Each row is a point. Each copy is the shape, with its points in the same order, turned, moved and blurred by noise. Say if it was mirrored as well.
(in the rows, 128 means zero)

Shape (6 x 2):
[[121 200]
 [106 169]
 [116 108]
 [127  89]
 [137 144]
 [105 103]]
Copy 1:
[[100 192]
 [134 174]
 [160 118]
 [162  99]
 [121 137]
 [170 121]]
Copy 1 is: mirrored
Copy 2, 6 rows:
[[ 95  61]
 [131  88]
 [142 143]
 [147 162]
 [110 121]
 [155 143]]
Copy 2 is: only turned
Copy 3, 6 rows:
[[ 92 186]
 [ 94 150]
 [136 105]
 [155  94]
 [134 146]
 [129  95]]
Copy 3 is: only turned

Shape, 8 rows:
[[184 164 118  91]
 [117 117 146 181]
 [ 97  85 127 162]
 [164 137 162  94]
 [ 96 102 141 150]
 [152 170 122  87]
 [133  90 126 139]
 [ 80 100 142 157]]
Copy 1:
[[208 141 125 108]
 [100  98  96 151]
 [ 78 121 126 150]
 [181  99 125  99]
 [ 93 112 117 128]
 [187 152 109  92]
 [116 116 144 141]
 [ 75 113 114 135]]
Copy 1 is: mirrored
Copy 2:
[[ 85 137  59 148]
 [130 150 167 108]
 [155 126 172 117]
 [ 96 124  79  99]
 [153 131 153 105]
 [114 150  61 139]
 [125 102 141 121]
 [173 135 158  98]]
Copy 2 is: mirrored
Copy 3 (8 x 4):
[[207 115 160 150]
 [106 152 114 103]
 [ 86 117 125  87]
 [188 105 108 138]
 [ 99 113 115 109]
 [182 106 154 163]
 [129 105 128  86]
 [ 78 112 112 113]]
Copy 3 is: only turned

Shape, 10 rows:
[[136 156 151 151 146 123]
 [166 157 111 104  93 124]
 [ 86 165 176 110 132 114]
 [ 96 119 159 135 159  90]
 [135 151 105 120 133 113]
 [136 167 131 145 153 141]
 [124 131 124 179 144 192]
 [114 145  97 167 109  94]
 [160 104  77 197 115 174]
 [ 93 159 128  97 152  89]]
Copy 1, 10 rows:
[[115 100 133 105 139 109]
 [145 115 132 141 166 179]
 [ 59 127 171 110 121 126]
 [111 155 157  97 124  79]
 [133 114 143 149 147 134]
 [111  74 132 125 125 111]
 [141  80  96 139  76 102]
 [117 141  91 156 160  94]
 [185 101  55 149 105 110]
 [ 95 133 189 149 144 111]]
Copy 1 is: mirrored
Copy 2 (10 x 6):
[[105 155 107  90 115 114]
 [126 116 145 146  84 122]
 [ 87 206  98 131 117 107]
 [ 95 173  78 116 171 119]
 [121 135 136 126 123  96]
 [125 150 126  86 108 102]
 [190 164 103  73 109 134]
 [140 113  81 137 124  80]
 [212  90 102  87 110 137]
 [ 99 173 125 142 153  82]]
Copy 2 is: mirrored
Copy 3, 10 rows:
[[149 125 136 104 163 104]
 [112 145 131  72  95 134]
 [175  83 107 103 122  90]
 [165 108  76 107 175 100]
 [113 112 121  96 137 135]
 [138 109 159 110 162 123]
 [167 150 166 152 168 147]
 [153 141 107  63 164 160]
 [140 207 164 135 167 185]
 [139  75  83  91 130 117]]
Copy 3 is: mirrored
